Each wall is flat, endless, passes through zero and stands at right angles to its row. A trip goes straight from one point to another. List the walls that it crosses, first one first.
In the rows, 100 means zero.

Walls:
(1): [144,108]
(2): [83,43]
(3): [57,179]
Trips:
[100,82] to [90,133] => 3, 2
[91,45] to [67,148] => 3, 2
[132,175] to [92,125] => 1
[128,102] to [126,62] => 2
[185,65] to [155,113] => 2
[39,167] to [101,71] => 2, 3
[100,74] to [45,101] => 3
[79,101] to [138,65] => 3, 1

Walls:
(1): [103,86,112,100,113,148]
(2): [126,86,101,103,94,104]
(3): [104,85,93,112,139,91]
(4): [117,120,81,100,84,80]
Trips:
[93,133,101,52,121,81] to [119,93,123,85,65,111] => 2, 1
[124,123,94,121,93,96] to [104,114,80,68,97,100] => 2
[78,124,106,131,63,60] to [106,100,99,140,111,62] => 3, 2
[108,82,59,43,124,114] to [5,102,90,139,116,81] => 2, 1
[76,75,82,116,132,70] to [74,103,107,66,31,109] => 3, 4
[126,104,125,97,77,83] to [84,81,132,86,45,113] => 4, 1
[127,106,80,118,92,86] to [100,139,100,65,87,76] => 3, 2
[112,95,118,93,68,61] to [93,68,113,109,87,88] => 4, 3

Walls:
(1): [147,116,70,95,100,83,81,137,145,128,151]
(2): [38,15,91,82,112,35,141,122,126,90,99]
(3): [165,86,87,90,43,49,52,124,92,98,112]
(4): [96,27,91,129,64,87,117,113,135,67,126]
(5): [167,53,28,105,44,49,105,60,129,143,97]
Trips:
[49,111,117,110,79,139,142,24,109,170,81] to [104,75,94,100,134,44,85,107,95,146,93] => 2, 1, 3
[129,63,59,66,137,122,113,151,52,185,49] to [112,124,76,74,47,89,110,127,115,61,131] => 4, 2
[89,88,55,112,76,183,44,148,128,120,133] to [120,116,77,144,122,123,125,58,141,89,90] => 5, 3
[72,113,86,142,39,126,63,130,103,66,121] to [47,141,104,134,116,100,165,171,91,120,137] => 3, 2, 4
[75,63,120,106,96,109,110,98,72,76,115] to [117,73,111,94,79,115,84,84,85,171,187] => 3, 5, 1, 2
[78,44,90,68,47,67,109,156,119,62,78] to [99,122,83,58,128,136,195,108,85,105,96] => 3, 5, 4

Walls:
(1): [133,97,153,82,148,70,106,137,9,105,112,157,118,62,128,92,98,126]
(2): [125,124,97,140,35,61,64,94,49,176,113,132,55,84,128,126,93,172]
(3): [120,15,146,97,129,141,125,108,154,90,72,102,37,108,96,98,59,149]
Trips:
[88,151,81,143,103,49,147,100,83,85,80,120,89,80,96,130,131,79] to [43,74,93,117,109,88,130,124,98,127,115,111,179,81,88,100,105,103] => 2
[19,93,128,136,68,127,92,132,67,124,117,123,153,81,84,130,51,108] to [128,100,112,37,93,72,118,62,80,136,128,140,56,62,65,77,19,106] => 3
[57,106,91,83,90,107,97,102,94,91,174,109,68,64,91,133,78,136] to [75,78,117,96,94,87,73,164,104,93,157,152,73,91,124,81,51,61] => none
[88,157,86,119,90,95,107,154,133,87,124,92,99,129,94,115,22,78] to [100,79,131,94,105,52,135,133,97,41,143,96,94,108,49,50,84,128] => 3, 1
[72,96,84,53,96,88,88,57,150,107,91,49,113,92,65,75,88,111] to [109,130,132,136,92,139,105,115,84,99,87,64,66,121,153,100,109,125] => 2, 1
[93,64,71,83,147,82,93,118,78,30,104,94,129,136,122,114,62,89] to [61,91,87,87,109,90,80,112,157,96,106,119,107,112,87,90,151,90] => 1, 3
[125,161,107,69,101,76,67,95,75,124,131,67,58,73,109,129,85,97] to [96,77,80,44,67,91,133,119,65,133,114,64,87,92,114,72,75,127] => 3
[74,130,104,106,76,161,41,55,93,59,84,128,133,77,121,122,72,107] to [106,112,110,74,115,53,88,90,148,70,103,151,128,153,64,120,116,195] => 3, 1
[127,89,75,52,82,127,62,125,123,124,87,69,146,92,102,96,105,85] to [109,76,60,96,67,80,100,118,93,50,98,113,87,136,179,128,100,42] => none

Walls:
(1): [107,119,48,116,89,127,138,107,44,103,87,63,95,89,154,96,107,98,137,68,114,120,88,121,144,55,113,52,78,113,79,117]
(2): [103,149,64,117,61,58,53,125,69,65,123,95,105,106,83,46,104,121,100,117,41,111,55,125,74,121,128,73,102,99,139,115]
(3): [118,150,97,39,119,152,20,75,75,106,58,194,58,85,144,63,78,126,58,57,158,42,88,84,63,63,145,146,122,96,14,74]
(4): [98,116,111,138,98,83,142,61,89,102,154,87,72,152,106,72,108,110,174,141,86,84,113,115,117,57,98,167,107,79,117,89]
Trips:
[51,91,83,97,114,81,141,126,119,72,146,121,106,112,88,21,104,113,140,115,120,79,19,142,101,91,57,78,91,80,94,86] to [90,114,123,73,98,103,132,106,109,115,84,34,91,88,39,106,52,137,97,141,11,177,92,63,87,78,78,133,90,105,68,47] => 1
[104,109,74,77,43,156,92,103,70,145,57,144,117,119,82,107,114,90,114,109,150,86,75,88,105,131,150,122,63,117,98,92] to [72,140,48,60,96,93,82,51,91,110,65,65,74,104,123,163,133,95,146,129,61,128,132,49,82,92,81,67,115,67,77,64] => 4, 3
[68,96,89,112,146,129,195,100,126,44,121,41,59,76,73,66,97,144,44,126,141,123,105,52,145,108,102,47,85,98,86,78] to [85,80,33,102,108,108,151,101,71,138,71,120,77,106,86,28,100,56,86,44,115,122,96,172,76,79,73,107,88,62,153,120] => 4, 2
[80,56,41,14,66,74,124,67,110,67,114,142,100,86,115,91,38,91,107,59,113,98,64,86,67,90,165,124,115,73,94,101] to [74,102,94,97,124,98,57,89,87,147,88,51,58,115,122,129,105,152,82,105,86,27,24,146,92,134,139,22,72,107,83,102] => 1
[108,117,45,108,88,72,94,101,90,64,88,129,125,120,126,120,111,72,112,85,116,95,68,25,105,87,190,115,101,99,77,121] to [80,76,21,128,132,37,93,45,97,98,121,107,132,112,141,118,91,131,106,149,100,113,101,49,73,123,38,148,118,145,93,89] => 4, 1, 3, 2
[152,173,75,71,159,109,54,88,128,84,96,143,95,180,89,75,78,87,95,138,99,118,100,58,114,80,62,137,87,74,115,150] to [47,101,100,148,131,86,96,108,82,118,102,32,84,70,114,68,102,129,100,86,142,135,82,45,90,79,90,42,64,60,130,155] => 1, 3, 4
[102,117,136,70,57,158,113,153,120,91,163,66,48,141,82,132,86,137,122,54,107,132,52,126,123,119,81,105,82,111,65,90] to [75,27,150,81,126,77,58,154,90,94,79,76,71,110,137,47,74,108,122,83,59,92,95,70,92,88,64,193,89,129,47,46] => 3, 1
[58,96,88,66,77,73,19,91,112,79,53,63,130,103,57,152,141,140,105,92,64,132,89,115,131,94,107,110,111,94,52,139] to [75,85,99,104,82,119,158,88,157,75,107,122,110,87,111,65,143,59,172,124,156,167,71,158,96,88,81,96,129,59,101,146] => 1, 4, 2

Walls:
(1): [110,108,107,87,32,104,68,99,106,84,86,80,97,97,71,100,127,71,92,52,124,122,184,58,110,151,118,95,119,105,76,125,108,102,138,72,99,75,111,121,75,55,111,81,113,101,126,84]
(2): [28,100,60,96,92,83,166,148,95,131,144,93,144,131,167,130,139,98,90,37,119,98,95,103,68,95,139,85,47,71,122,41,107,137,92,103,119,46,109,75,121,105,127,74,64,140,129,131]
(3): [71,97,123,75,63,104,131,104,113,84,92,105,110,118,67,104,101,40,143,50,116,109,100,123,42,72,132,94,139,92,122,64,81,118,98,104,104,86,98,160,90,123,70,120,102,85,98,104]
(4): [107,87,114,116,88,99,60,91,92,141,156,73,129,90,136,170,157,90,61,133,82,106,124,155,71,68,67,93,79,120,93,156,68,95,105,158,59,112,94,83,138,82,90,72,101,62,94,128]
(5): [99,133,128,113,112,88,124,81,81,63,65,113,99,104,120,126,72,97,113,84,122,115,107,46,133,78,100,115,125,96,135,73,152,48,117,131,92,81,77,45,82,91,140,93,65,5,130,92]
(6): [82,139,75,68,134,99,112,91,96,116,116,90,103,80,70,100,65,122,127,91,75,92,86,101,95,79,77,71,93,99,64,134,97,60,135,106,104,102,48,104,104,75,49,110,97,111,99,180]
(7): [84,144,95,103,106,69,105,88,52,67,98,63,128,147,102,139,91,87,108,162,132,144,137,40,103,43,138,100,29,144,143,39,110,90,143,116,131,106,159,140,128,90,93,116,137,72,99,84]
(8): [72,134,120,75,116,72,85,95,96,57,125,117,107,108,103,133,113,128,80,149,109,67,104,72,123,39,145,94,104,97,139,75,142,131,152,81,81,99,119,142,104,110,96,42,143,157,75,91]
Trips:
[125,141,99,126,46,96,101,88,101,127,134,153,84,110,130,106,83,89,114,149,82,114,77,132,173,106,132,78,80,70,141,66,89,55,120,36,132,116,155,72,107,124,176,126,104,145,114,81] to [108,129,153,150,148,68,119,81,86,106,88,91,113,137,107,70,115,79,43,118,108,76,59,86,86,95,108,96,138,107,146,57,115,65,129,117,64,119,85,54,113,66,86,83,64,9,107,63] => 2, 4
[129,109,108,101,83,81,120,65,66,91,89,112,131,139,59,118,88,124,78,56,115,109,100,113,76,125,87,120,88,74,46,82,118,61,117,100,149,106,133,69,89,117,108,119,95,79,126,79] to [139,118,77,86,82,75,107,77,83,87,150,104,88,83,59,61,81,105,132,54,82,82,118,82,106,104,53,122,129,142,62,85,108,107,129,102,87,89,62,79,133,125,86,113,92,84,101,62] => 2, 6, 7
[97,109,142,90,54,84,93,91,75,73,95,157,158,67,100,119,109,96,89,89,94,72,107,43,86,145,107,76,119,114,86,102,104,68,112,134,102,90,113,70,109,86,68,61,93,93,111,63] to [119,69,83,119,5,74,99,123,56,98,94,37,161,113,101,75,123,81,109,110,95,52,105,43,117,128,95,125,131,138,86,106,53,101,33,117,116,112,163,123,100,44,63,65,107,86,52,84] => 3, 8, 5
[83,126,114,147,101,110,120,82,94,88,68,77,128,139,131,105,84,113,125,77,89,88,80,101,89,94,70,118,115,31,68,44,103,89,97,155,124,63,100,122,96,83,72,97,168,114,118,88] to [67,93,124,109,124,136,118,75,105,105,92,109,58,95,102,80,125,122,117,123,96,62,80,62,116,64,107,127,51,127,73,104,102,126,53,78,105,109,125,120,138,126,57,75,123,91,103,79] => 6, 5, 2, 3
[70,127,154,151,106,30,118,132,116,102,78,112,85,131,98,152,109,150,62,124,62,140,97,76,105,34,66,96,83,139,98,125,143,65,155,78,121,52,75,50,90,108,114,117,68,155,70,88] to [95,158,84,129,75,171,117,103,101,128,126,65,97,105,136,110,102,84,92,97,68,70,98,115,127,63,102,109,89,101,82,159,99,155,69,70,72,113,122,156,102,52,72,108,62,90,112,114] => 5, 7, 1, 8

Walls:
(1): [135,111,72,75,67,136,122,58,65,79,114,143,108,88,105,83,48,74,109,107,81,93,78,107,88,62,81,100,47,121,85,101,99,105,95,120,115,91,78,105,124,126,96,137,139,91,120,128]
(2): [145,165,94,77,99,62,104,89,88,148,99,127,116,83,119,72,101,57,94,72,151,111,51,99,83,97,117,66,101,105,137,55,60,66,114,76,132,105,79,94,133,72,144,97,136,137,56,55]
(3): [94,72,117,132,69,29,75,126,17,112,146,116,99,123,79,96,80,104,102,113,111,84,77,100,61,76,73,92,132,112,124,71,98,92,85,102,91,134,109,111,89,19,59,116,76,132,80,126]
(4): [134,118,122,116,112,123,61,62,66,129,55,117,80,114,70,99,166,95,120,71,78,99,113,77,63,36,85,118,98,88,134,87,82,73,115,83,81,126,106,106,120,103,112,81,143,89,88,80]
(5): [126,92,59,66,105,123,63,100,102,130,143,86,102,103,125,97,89,80,117,137,51,131,101,115,60,118,51,80,108,109,139,122,113,72,107,125,89,122,68,74,94,111,83,119,86,59,101,45]
(6): [80,69,92,55,120,79,138,118,98,118,80,129,70,139,85,84,112,71,132,79,90,119,148,78,114,67,127,87,139,131,91,83,157,100,100,30,82,66,60,67,120,83,129,114,86,122,116,106]
(7): [73,132,100,73,83,122,125,124,94,98,133,169,105,141,76,124,160,84,13,129,109,87,96,11,92,128,73,122,125,115,113,102,78,87,95,66,125,73,144,61,89,111,83,116,174,62,134,70]
(8): [103,120,156,139,72,48,132,78,53,82,118,132,74,41,83,66,87,94,115,91,77,126,55,93,130,88,93,81,68,114,115,120,107,110,79,41,58,86,60,85,117,105,82,111,107,139,101,110]
Trips:
[87,132,67,62,118,76,112,86,88,123,138,69,134,121,97,105,90,119,104,98,116,151,48,114,76,89,122,118,170,136,103,78,72,72,67,100,44,94,84,122,123,76,115,94,83,81,139,92] to [44,119,69,109,107,101,141,45,132,111,119,143,127,152,131,90,74,108,113,158,122,139,101,60,144,88,122,104,59,107,87,62,125,89,96,157,100,99,128,91,100,102,109,58,151,131,99,104] => 7, 1, 3, 5
[101,93,77,111,94,68,99,82,128,64,78,117,90,109,86,89,116,114,88,125,90,123,73,112,81,135,82,150,128,54,100,56,124,109,87,142,94,122,99,100,160,100,121,160,87,94,126,86] to [101,91,96,101,129,102,87,124,101,37,50,84,139,113,119,103,42,142,110,130,117,52,97,63,141,91,91,89,66,89,77,58,173,102,5,146,90,81,156,101,83,117,106,99,136,170,97,98] => 7, 5, 3
[99,120,50,102,126,140,56,101,110,66,105,44,106,96,122,50,94,73,75,136,56,87,126,100,82,146,77,110,73,101,96,57,57,92,72,100,89,174,99,108,95,103,89,140,105,133,63,96] to [101,128,94,68,73,139,87,63,88,106,130,83,112,49,98,66,95,60,152,99,78,78,109,102,121,82,89,122,75,47,91,86,127,108,90,113,86,135,119,110,117,89,100,138,126,87,88,103] => 4, 8
[74,86,64,50,162,42,102,119,126,105,97,83,140,92,63,69,130,71,58,40,100,68,89,82,103,116,100,130,149,128,82,14,108,69,108,104,104,101,88,124,134,114,74,83,92,135,118,108] to [80,103,125,95,136,105,118,78,91,107,123,119,126,88,108,105,113,124,89,172,110,109,99,100,118,50,113,134,134,100,88,129,121,121,98,83,108,86,87,140,131,64,116,128,99,136,120,105] => 8, 2, 1

Walls:
(1): [151,109,92,129,105,103,122,89,84,86,135,172,51,83,153,120,95,86,95,109,113,105,89,64,149,101,114,120,66,94,138,106,64,107,93,140,95,124,72,62,129,101,132,105,129,71,85,116]
(2): [74,112,101,74,84,126,140,123,82,157,92,94,87,67,129,94,122,80,195,170,91,63,125,109,110,115,82,71,87,51,101,101,119,96,135,84,109,81,115,160,93,61,79,106,113,56,105,97]
(3): [116,86,109,94,74,76,66,71,129,164,80,83,46,143,48,96,99,153,72,75,147,138,75,45,122,84,128,112,86,58,89,150,90,98,139,112,127,61,104,48,94,131,94,90,138,102,145,108]
(4): [85,86,138,145,104,115,114,101,75,50,92,100,101,57,103,42,113,128,114,142,133,80,137,83,70,121,77,87,63,69,136,98,124,90,99,106,110,85,116,106,139,127,95,126,77,87,103,131]
(5): [106,93,100,108,130,130,86,90,79,20,63,93,133,86,73,62,96,81,132,87,119,74,74,160,126,80,111,119,76,66,87,104,104,167,185,74,96,137,106,95,122,87,66,63,117,83,125,102]
(6): [122,97,143,93,66,73,74,103,74,105,98,105,95,120,106,80,53,109,108,134,114,65,85,125,49,85,112,82,117,93,149,150,126,134,130,88,70,97,118,79,55,77,86,140,76,126,111,73]
(7): [82,116,112,77,74,153,122,143,73,104,70,109,92,110,74,74,89,85,79,147,68,103,134,111,120,72,124,87,116,114,86,111,50,117,113,128,147,145,60,109,76,91,100,111,147,77,115,108]
(8): [120,110,82,130,30,164,121,135,109,114,34,101,66,55,95,95,75,64,85,67,74,120,101,94,64,82,157,103,169,55,105,61,133,104,56,93,95,136,71,89,108,75,67,116,114,111,60,35]
(9): [88,84,108,116,134,110,52,112,58,117,70,82,84,101,99,102,131,108,94,174,96,112,118,154,98,101,136,122,120,95,85,121,79,112,105,154,102,112,114,120,103,74,100,81,96,96,92,89]
(10): [104,125,64,145,116,103,46,76,118,129,72,114,66,95,55,132,115,117,103,139,153,116,120,62,75,83,114,46,117,63,102,150,135,74,119,90,40,100,64,137,81,148,102,119,112,116,63,26]
Trips:
[107,161,43,106,138,76,99,119,67,94,138,157,91,81,137,70,78,121,81,66,63,112,131,53,113,145,127,130,54,120,136,72,80,51,127,70,92,128,138,86,91,117,89,120,76,77,107,95] to [133,94,83,38,105,91,151,122,152,97,131,137,107,125,125,74,121,109,71,118,120,108,96,106,82,115,113,141,88,84,100,91,68,107,78,75,123,127,25,114,90,121,114,83,58,124,102,70] => 4, 7, 8
[78,62,91,77,143,116,131,110,111,118,113,57,162,96,154,117,102,122,117,108,84,109,152,84,127,139,76,134,71,91,81,107,68,111,91,104,70,118,128,105,72,117,137,114,65,97,136,111] to [94,106,40,67,101,86,103,110,48,108,43,85,116,106,105,75,103,86,60,60,106,137,132,83,86,88,61,82,113,91,70,122,86,82,90,111,108,72,89,134,108,103,99,110,119,81,86,74] => 7, 4, 10, 8, 3, 2
[84,91,87,77,57,78,107,98,104,85,134,97,88,108,73,77,90,80,88,110,67,115,99,95,104,92,92,99,74,134,91,127,59,159,144,69,177,111,107,109,95,93,121,76,82,93,109,102] to [60,74,131,111,116,77,62,116,84,62,90,85,78,126,131,83,164,110,64,53,79,60,84,64,55,74,56,52,88,95,112,124,73,98,107,112,74,99,80,89,106,63,69,49,83,111,120,100] => 4, 7, 9
